Each row of a before or after table is a point. The points were changed in one or more steps. Then noise was added and the rows were shuffled. The steps act on columns, c1 being the first. Write out the steps. A step turns or swaps two columns, mirrors them in a line or flattens them onto one, adds a multiple of one to another, or multiplies or shifts one. Angles are multiples of 10 degrees, from the lower column toward the higher: turns from -170 to 170, lines from 10 to 170 but not 90. Use the fewest steps. Two steps may share a column if one is a turn and the other turns, adds or multiplies; they go together, in the order done. Otherwise the lowest column goes first.
In the rows, 128 means zero.

Before (8 x 2):
[[ 62 152]
 [163  68]
 [159 146]
 [167 161]
 [ 28 152]
 [106 136]
 [163 134]
 [135 126]]
After (8 x 2):
[[122 119]
 [142 121]
 [141 188]
 [145  95]
 [131 129]
 [ 87 104]
 [102 103]
 [140 110]]
Steps: multiply c1 by 0.4; multiply c2 by -1

Before (11 x 3):
[[ 52  83 143]
 [145 117  87]
 [159  87  73]
 [  7 155 119]
 [112 153 119]
 [143 123 116]
 [127 153 137]
 [ 95  89 119]
 [153 136  76]
 [133 136  61]
 [143 121 155]]
After (11 x 3):
[[124 103 126]
 [180 145 197]
 [140 158  96]
 [101 121 139]
 [144 187  84]
 [139 135  70]
 [169 135  73]
 [151 107 122]
 [231  77 188]
 [119 135 114]
 [160 156 158]]
Steps: turn c1 and c3 by 140 degrees; turn c2 and c3 by -160 degrees

Before (12 x 4):
[[173  95 125 153]
 [178  68 105 143]
 [142  86 132 139]
 [197 151 155 117]
 [169 124 134  90]
 [117 138 141 109]
 [123 117 175 112]
 [ 88 138 121 106]
 [108 107 166 130]
 [113 110 125 131]
 [161 152 164 109]
 [ 69 165 115 115]]
After (12 x 4):
[[123  64 175 199]
 [105   8 176 173]
 [142 149 116  73]
 [126  92 111 138]
 [168  87 107 133]
 [131  44 142 162]
 [123 148  90  61]
 [136 123 167  11]
 [118 201  70  93]
 [174 106 122  82]
 [164 179 162  66]
 [151 174 201  90]]
Steps: swap c1 and c3; multiply c2 by 2; multiply c4 by 3

Before (9 x 6):
[[ 78 112 132  89 116 123]
 [142  87 120  70 141 119]
 [213 158 147 108 123 116]
 [145 191  81 207 122 194]
 [181 129  84 117  96  92]
 [116 134 106 174  87 238]
 [178 134 132  95  60 139]
 [192 161 104 147  52  89]
 [142 193  70 135 124 187]]
After (9 x 6):
[[118  78  92 126  84  58]
 [ 57 135 131 112  72 149]
 [168 134 126  86 158 136]
 [112 171 175 162  30 121]
 [151 138  29 138 114  71]
 [117 174 111  89  71 130]
 [114 150 138  81 154 121]
 [ 87 164 186 123  83  95]
 [122  91  85 191  77  57]]
Steps: turn c1 and c5 by 150 degrees; turn c2 and c5 by -140 degrees; add -0.3 times c6 to c4; turn c3 and c6 by 110 degrees

Before (9 x 8):
[[143 166 114  75 208 105  76 168]
 [ 72  85 188 177 157 115 149 150]
 [156 112 113  97 144 115 163  84]
 [ 54 152 134 202 175  94  66 148]
 [ 83  84 168 137 105 158  93 155]
 [172 145 166 188 112 167  98 173]
 [ 98 159  71 146 180  98 199 139]
 [109 158 137  92 133 108 192  93]
 [155  87 146 101  92  77 194 157]]
After (9 x 8):
[[ 72  93  53  94 157 140 123 151]
 [ 56  87 141  63 173 187 194 147]
 [143 183 162 148 210 180 208 169]
 [ 82 115  70 127 106 121 197 157]
 [ 97 107 192 126 180 134  59 138]
 [157 137  88 160  94 162  75 157]
 [157 139 129 164 144 115  50  85]
 [109 174 141 127 132 115  29  94]
 [172 107 108  62 112 116 212 174]]
Steps: turn c2 and c3 by 140 degrees; turn c2 and c4 by 130 degrees; add -1 times c8 to c7; turn c6 and c7 by 160 degrees

Before (8 x 8):
[[124 169 163 153 101 126  35 162]
 [193 129 137 162 126 147 155  74]
 [ 93 108 235 102  65 163 184 111]
 [166 102 129 162 148  88  89 172]
 [ 65  83 104  91 120 102  87 183]
 [123 145 158 114  74  96 166 118]
 [161 115 186 180  50 196 155 142]
 [167 178 166  58 109 141 124 134]]
After (8 x 8):
[[180 187  92 138 124 132  74  70]
 [144 120 135 150 107 126 177 156]
 [129 121 179 214 121 173 122 149]
 [126 134 175  87 136 117  77  93]
 [169  79 156 127 116 157   6 126]
 [ 65 111 159  99 129 176 162 173]
 [206 158 147 142 101 193 199 208]
 [146 114 187  77  96 224 165 153]]
Steps: turn c3 and c8 by 140 degrees; turn c1 and c3 by 130 degrees; turn c2 and c4 by 150 degrees; multiply c5 by 0.4; shift c6 by 30; multiply c7 by 1.3

Before (13 x 9):
[[218 183 160  99 172 101 149 205 112]
 [164 172 122 206  69 104  83 212  73]
 [ 92 164 162 149 104 141 159 181  78]
 [202 145 122 221 156 119 106  88 112]
 [194 163 167  80 139 158 106  81  81]
 [103  76  52 110  87  68 187 210 183]
 [202 125 103 108 159 152 101 161 144]
 [ 91 135 135 205  90 161  80 168 105]
 [212  53  94 100 110 154  80 175  92]
 [ 87 181 131 153 173  93 111  96 130]
 [192  73 132 121 130  94 113 106 184]
 [165 189 110 118  48 189 140 130 126]
 [157 140 170 137 170 157  69 132  93]]
After (13 x 9):
[[130 123 168 109 147 136 170 140 156]
 [126 141 118 139 142 173 197  86 121]
 [129 177  98 153  94 100 176 135 106]
 [125  51 182  99 196 167 145 144 118]
 [127 191 136 119 177 176  59 145 168]
 [130 164 165 150 107 171  86  77  96]
 [128 174 207 205 146 144 109 104  70]
 [126 165  68  80 173 181 150 110 114]
 [130 144  92 221  64 137 164 149 111]
 [130  73 110 122 143  66 141 132 151]
 [129 136 165 205 133 168 129 109 132]
 [128  76 230 109 122  48  61 172 131]
 [131 183 190  98 102 118 150  74  99]]
Steps: multiply c1 by 0; turn c3 and c8 by -110 degrees; turn c5 and c7 by 130 degrees; add -0.7 times c4 to c5; turn c6 and c9 by 40 degrees

Before (13 x 11):
[[129 152 109  96 130 108 179 126 122  71 105]
 [ 98 136  44 159 161 119 168 121 157 119 118]
 [161 164 115 137 171 137 149 125  88 113  95]
 [102  99  69  78 170 210 120 115 135 193 190]
 [ 89  56  99 139 211 171 110  77 139 165 168]
 [156 131 163  75  59  72 158 174 158 147 152]
 [100  79  91 108 182 147 173 128 103 184 110]
 [106 128  58 101 219 108 166  89 118 147 171]
 [206 119 130  84 136 100 166 171 179 122  89]
 [ 54  86 100  65 188 160 115 133 164 149 161]
 [ 57 159 146  59 147 149 131 109 201 203 167]
 [ 75 168 145  29  78 138 198  55 213 154 174]
 [156 170 158 120 130 117 229 170 155  87 134]]
After (13 x 11):
[[ 58 168 145  29 114 178 203 183 245 155  93]
 [ 34  85 100  67 131 102 103 149 146 147 122]
 [ 88 136  44 159 123 139 161 126 147 119  99]
 [ 91  77  90 106 121 117 161 144  65 182 136]
 [ 94 101  67  78 129  86 113 199 161 191 163]
 [ 99 127  59  99 125 170 148 138 155 146 161]
 [231 119 131  85 122 110 162  78 124 122  65]
 [ 36 162 145  57 131 127 129 156 225 202  97]
 [164 131 161  77 120 128 169  55 169 147 119]
 [ 77  56  98 139 134 138  96 196 113 165 146]
 [169 165 115 136 125 123 140 137 104 114 138]
 [129 152 108  96 119 142 178 114 123  72 115]
 [165 172 159 121 111 102 227  95 178  88 111]]
Steps: multiply c1 by 1.3; turn c9 and c11 by -50 degrees; add 0.7 times c2 to c9; flatten c5 and c7 onto the line at 100 degrees; turn c6 and c8 by 130 degrees

Before (9 x 12):
[[133 121 148 143 125 144 101 120 132 142 125 122]
 [153 122 119 104 145 119 152 112 139 133 114 114]
 [116 107  99 123  82 122 145 130 110 116 126 138]
 [124 124 112 113 143 110 121 142 131 106 106 113]
 [127 138 127 133 134 121 120 141 165 149 134 105]
 [122 110 113 127 111 135 130 140 106 115 146 137]
 [ 99 110 139 129 123 133 121 109  94 142 134 120]
 [ 88 159 114 118 141 138  98 137 121 128 120 122]
 [101 127 111 100 123 112 120 154  79 127 109 145]]
After (9 x 12):
[[110 110 114 137 124 147 128 140 106 115 146  77]
 [117 124 112 123 127 106 139 141 131 106 105  54]
 [ 93 107  99 133 128 172 149 130 111 116 126  79]
 [125 138 127 143 123 118 131 141 165 149 134  45]
 [ 41 110 140 139 120 132 124 109  94 142 135  60]
 [143 121 147 154 102 127 111 120 132 142 124  62]
 [ 47 128 111 110 119 124 145 153  79 127 108  86]
 [203 122 119 114 157 117 134 112 138 133 114  53]
 [  7 157 114 128 104 110 111 137 121 128 120  63]]
Steps: multiply c1 by 3; shift c4 by 10; turn c5 and c7 by -70 degrees; turn c6 and c7 by -70 degrees; shift c12 by -60

Before (13 x 14):
[[121 151 171 150 171 108  78 152 114 104 136 231 128 153]
 [ 78 154 181  78  67 125 167 104  78 139  51 138 131 144]
 [ 49 101 130 137  90 181 190  87  57 182  93 181 107 167]
 [ 85  77 181 140  71 104 177  74  87 126  88 174  71 124]
 [126  70 102 137 123  78 100 193 138 102 207 124 166 104]
 [170  84 151 158 122 181 133 143 136 128 182 138 149  71]
 [120 135 117 157  89 130 208  96  37 111  99 180 128 114]
 [216  55 115 137 169  94 116 150 109 161 185 103 145 114]
 [144  53 160 156 200 125 146 153 115  81 180 118 180 127]
 [ 79 129 173  56  73 127 178  55  61 123 125 228 125 156]
 [192  46 102 179 137 121 101 125 163 103 159 131 204 138]
 [ 99 121 127  77 133 144  85 111  79  59 105 180  85 144]
 [113 163 168 106  94 133 145 129 101  72 140 185  73 217]]
After (13 x 14):
[[147 105 214 131 128  79  74 193 120  88 145 119 116 107]
 [ 52 149 142 106 155 131 160 125 189 121  99 104 208 163]
 [ 91  88 127  52 191 124 158  57 247 127  81 111 136 117]
 [117  84 110 153 153 124 193  94 226 115 137 168 141  94]
 [165  86 184 156  89 180 103 146 130 113 109 110 114  70]
 [ 92  71  94 135 212 183 156  81 211 181 127 160 107 142]
 [ 98  54  89 141 190 103 130  71 189 163  68 131 171  99]
 [126 148 101  77 153 145  92 110 197 102 136 138 210 155]
 [129 182 129 153 119 111 103 152 219 112  79  56 147 180]
 [ 91 125  50  81 195 126 182 104 173 133  74 168 118 107]
 [149  82 186 138  28  97  72 151 126 134 147 167  92 122]
 [110  87 161 179  75 123  51 129 114  62 157  97  89 121]
 [171  59 181 150  96 134  91 158 133  63 102 143 115 167]]
Steps: turn c1 and c5 by -110 degrees; turn c1 and c14 by 50 degrees; turn c2 and c7 by 40 degrees; turn c3 and c11 by -90 degrees; turn c9 and c12 by -130 degrees; multiply c12 by 1.3; mirror c10 and c13 in the line at 160 degrees

Before (9 x 18):
[[148 133 127 138 136 167 124 119 114 107 124 159 119 115 149 115 136 117]
 [148  73 152 139 128 129 145 129 115 158 135 101 130 117 137 102 130 135]
 [146 147 111 140 137 143 143 129 120 112 108  95 120 143 148 105 146 115]
 [149 165 152 116 134 118 168 134 114 114 137 112 122 159 146 102 104 114]
 [104 111 150 144 127 114 143 125 111 114 106 113 140 115 147 162 143 136]
 [122 144 124 119 138 122 122 129 113 127  86 112 117 137 151 114 130 123]
 [139 109 142 137 126 116 142 134 137 107 134 133 129 129 138 112 138 164]
 [145 132 142 131 126 120 142 132 124 126 133 118 117 114 147 249 136 145]
 [ 39 134 150 129 177 117 131 116 129 112 127 137 118 159 150 129 116 128]]
After (9 x 18):
[[112 116 111 138 145 153 127 136 119 141 153  94 151 142 128 134 127 144]
 [122 132 130 137 110 139 147 137 137 154 127 134 138 128 126 110 119  99]
 [135 115 130 119 140 140 119 124 112 127 160 112 154 136 130 118 151 133]
 [207  80 139 131 127 122 143  87 130 144 120 139 152 159 129 120 137 132]
 [151 133 134 145 110  91 156 119 111 144 153 110 142 115 110 125 132 121]
 [110 115 123 117 164 150 173 142 115 141 106 111 146 158 128 108 141 143]
 [109 139 133 138  74 152 155 134 115 100 122 102 136 118 123 120 122 115]
 [105 118 129 140 131 154 124 128 115 146 136 157 151 116 130 159 124 143]
 [111 129 131 131 132  12 146 137 124 133 131 117 149 114 130 160 118 113]]
Steps: mirror c1 and c8 in the line at 80 degrees; turn c2 and c5 by 100 degrees; turn c3 and c7 by 40 degrees; multiply c3 by 0.7; turn c6 and c16 by 70 degrees; turn c10 and c18 by -170 degrees; turn c11 and c17 by -140 degrees; turn c13 and c15 by -110 degrees

Before (11 x 20):
[[114 145 114 170 134  98  66  96 187 163 125 170 146  72  79 119 176 149
  163 105]
 [ 73 142 162 174  84  92  60 120  96  83 168 152 142  55 131  87 161 185
  125 104]
 [164 163 154 169  90 176 138 129 179 137 142  96 175 155  81 173 130  82
  167 190]
 [142 130 147 104  71 180 111 119 130 168 128  55  58 166 190 147 116 168
   68 121]
 [ 93 119 121  83 114 190 119  35 106  94  63 157 156  95 108 126 190 184
  118 105]
 [179 122 197 129  88  88  89  92  79 191 110 112  57 126 127  69 166 176
  172 154]
 [157 147 200 152 103 115 174  74 185 184  76  59 114  67 192 131 115 110
  102 127]
 [137  96 142 172  82 148 152 115  71 125 105 101  76 155 151  75 196 133
  145 174]
 [132 161 196 187 105 194 153 130 105 148 123  89 166 174  76 114  89 193
  132 129]
 [148 140  82 115 145  99  81  54 111 147 156  79 116 121 120 173 178 186
   72 137]
 [ 70 122 140 174 144 178 135  96  93 101 106 176 174 121 106 182  90 117
  142  80]]
After (11 x 20):
[[107 116 105 122 147 102 102  31 110 148 158  63 113 123 125  55 179 185
  145 135]
 [168 151 123 172 145 177 152  87  93 101 101 177 173 120 173 114  89 115
  175  81]
 [ 95  97 205 181 109 193 171 132 105 148 117 118 165 170 167 137  93 191
  128 125]
 [ 84 124 196 127  87  90 111  81  78 191 112 135  53 128 103 196 164 175
   98 153]
 [ 74 118 164 172  87 176 158 132 180 135 131 107 172 156 153 138 130  85
  194 191]
 [144 121 172 103  70 174 128 118 133 163 131  65  55 167  69  70 115 167
  117 123]
 [148 133 112  71 116 191 141   9 110  92  71 156 156  98 162 119 191 182
  116 103]
 [181 106 155 182  87  90  77 120  95  83 158 162 142  58 149 146 163 185
   99 103]
 [131 106 219 143 104 115 193  59 187 186  73  90 114  71  61 102 115 111
  121 124]
 [127 145 152 167  81 153 173 112  72 122  93 110  77 154 103 167 191 137
   82 173]
 [113 116 102 171 131  98  88  87 184 163 119 158 143  70 182 164 175 152
  141 101]]
Steps: turn c1 and c15 by -150 degrees; turn c16 and c19 by -120 degrees; turn c2 and c19 by 160 degrees; turn c3 and c12 by 20 degrees; turn c4 and c11 by -10 degrees; shift c7 by 20; multiply c8 by 1.3

Before (10 x 24):
[[113 158 128 104 148 191 164 148 150 189 139 119 129 136  95 147 179   9
  127  87 119  10 175 112]
 [153  94 113  95 134 145  83  48  55  84 148 137  74 183 138 166 187 157
  206 128 101 150 165 129]
 [ 82 126 158 103  51 158  62  60 126 134 131  88 103 159 102 153 171 216
  207  87  79 152 172 140]
 [129 161 190  93 157 156 161 165 105 204 119 111 146 132 102 116 111  29
   84  61  97  96 158 129]
 [174  58 110 150 157  78 152  76 157 159  69 138 168 115 114 165 128 113
   88 171 112 123 167  83]
 [164 204 158 142 171 143 144 141 112 200 130  97 103 181 116 100 127  47
  102 112 144  54 193  71]
 [145 108 111 156 164  95 170  82 124 144  27 149 163  87 135  99  80  77
  110 199  73 109 122  58]
 [160 103 116  83 109 144  40  73 130  82 140  77  80 122 138 130 167 171
  198  84 114 142 146 137]
 [137 179 165 127 150 170 151 227 133 155 119 110  98 137  64 117 115  42
  160 125 121 147 167 137]
 [160  63 135 211 186  92 147  87  99 137  70 149 175  73  99 109 134 132
  134 163 109 117 111  78]]
After (10 x 24):
[[103 111 141 153 163  97 169  84 144 145  27 147 162 101 135  99  52  78
  111 199  73 131 137  51]
 [ 77  58 114 150 157  78 153  73 117 161  70 136 170 110 114 167 126 113
   91 173 112 157  86  84]
 [138 158 146 104 149 194 164 145 220 186 139 119 129 125  95 146 209  10
  124  89 120 207  81 116]
 [110 205  39 143 170 143 143 141 201 201 131  97 102 117 116  98 130  46
  100 111 142 150  62  97]
 [104  63  81 212 185  94 147  84 154 137  70 150 176 108  97 111 140 132
  133 165 109 108 145  65]
 [ 99  94 129  94 133 143  83  50 145  85 149 137  72 134 138 166 223 159
  208 129 104  52  93 147]
 [ 93 102 116  82 109 143  44  74 116  83 140  76  78 128 139 128 190 169
  198  81 114 122 112 131]
 [183 123 120 103  50 157  60  59 109 132 129  90 103 138 103 154 196 217
  206  87  80 117  86 147]
 [139 177  58 126 149 169 149 224 108 156 121 106  98 133  63 117 107  41
  160 126 121 121  90 140]
 [157 162  19  95 158 156 163 167 169 206 118 109 150 128 100 114 104  30
   84  65  97 126  98 129]]
Steps: turn c1 and c3 by -150 degrees; multiply c3 by 2; turn c9 and c22 by 120 degrees; flatten c14 and c24 onto the line at 70 degrees; multiply c17 by 1.6; multiply c23 by -1

Before (11 x 32):
[[146 161 101 249 151 141  19  52  60  93 122  94 112 130 185  82 122 174
  152  62  96 188 170  94 153 107 180  97 108 111 108  79]
 [105 126 128 100 151 123 129 144 183  50 116 110 113 106 117 137 120 130
  129 138 121 172 190 133 112 108 138  71 106 217  85  66]
 [118 203 196 181 208 124 132 143 197 161  96 169 107 135 103 120 111  92
   71 110  64 165  69 139  88 110 127 177  92 147  85 122]
 [132 176  38 171 148 171 128  90 135  70 149  94  96 185 164 127 199 120
  130 102 161 158  68 158  97 105 122 129 125 159 114 116]
 [ 97 202 185 122 148 163  81 157 170 205 137 130 213 121 102  92  53 194
   76 142 119 161 161 183 114 114  52 161 139 142 179 122]
 [129 107 117 160 165 196 217  78 157 149 135 161 162 116 126 116  92 175
   92 106 163 146 135 169 102  88 137  51  81  57 116 123]
 [104 150  95  73 161 112 157 118 153 108 146 151 177 106  96  92 119 136
   93 144  96 127 199 132 158 112 111 156 109 113 118 135]
 [111 140  92 124  77  65 129 144 141 163 166  98 149 158 133 147 143 179
  126  97 157 153 135 115 167 158 129 134 151 150 122 160]
 [174 212  90 172 157 185 124 165 190 196  65 179 171 142 132 145 105 122
  211 102 177 136 134  96 181 112 207 119  88 120 124 163]
 [ 83 169 154 182  86 101 134 111 137 219 144 130 138 143 145 125  69 120
  120  82 126 106 115 156 149  99  91 119 131 121 103  97]
 [155 157 158 154 139 157 196 202 161 202 129 177 151 165  84 105  90 203
   75  75 115 139  96 111 175  76 176 150 160 169  66 124]]
After (11 x 32):
[[146 162 101 246 147 135  22  54  66 144 124  92 113 131 188  85 123 174
  158  50 137 117 173  94 153 106  70  95 104 178 112  83]
 [ 82 171 154 182  84  98 138 112 138  91 147 128 142 139 143 126  68 123
  120 137  99  93 119 159 149  99 156 115 130 167 101  98]
 [160 157 161 154 144  91 196 203 157 145 129 179 151 163  88 108  91 203
   76 119 149 142  97 116 170  83  82 151 160 196  68 124]
 [171 212  87 178 157  84 126 164 186 175  65 177 168 141 131 146 104 121
  212 114 216 114 134  89 184 115  93 116  90 148 123 168]
 [129 111 114 156 167  97 217  80 157 196 136 160 160 119 126 120  89 170
   93  74 163  68 137 172 100  93 140  51  77 113 114 120]
 [106 150  97  70 161 146 156 120 151 114 153 149 179 104  95  89 120 139
   92 126  90 123 202 131 156 112 123 154 110 108 120 133]
 [105 132 127 102 149 157 132 143 185 131 119 114 107 106 116 135 121 131
  130 129 124 221 196 139 115 110 117  71 106 168  84  68]
 [110 142  90 118  77 138 127 143 139  63 164  95 149 155 131 144 139 183
  127 109 154 150 134 121 166 156 144 129 157 164 124 158]
 [100 206 185 125 148  91  76 160 164 149 137 131 215 125  99  89  50 196
   77 105  72 162 162 180 112 116 177 166 136 125 180 123]
 [130 183  39 169 148 136 134  91 139 180 147  92  98 182 165 128 199 121
  128 108 151 156  72 154  94 106 153 133 124 161 115 116]
 [120 201 193 181 206 118 136 142 198 115  96 169 105 136 104 122 112  95
   75  99  84 161  71 135  86 111  87 172  93 151  79 125]]
Steps: multiply c10 by 0.4; turn c6 and c10 by 110 degrees; turn c20 and c30 by -60 degrees; turn c20 and c22 by 60 degrees; mirror c21 and c27 in the line at 20 degrees
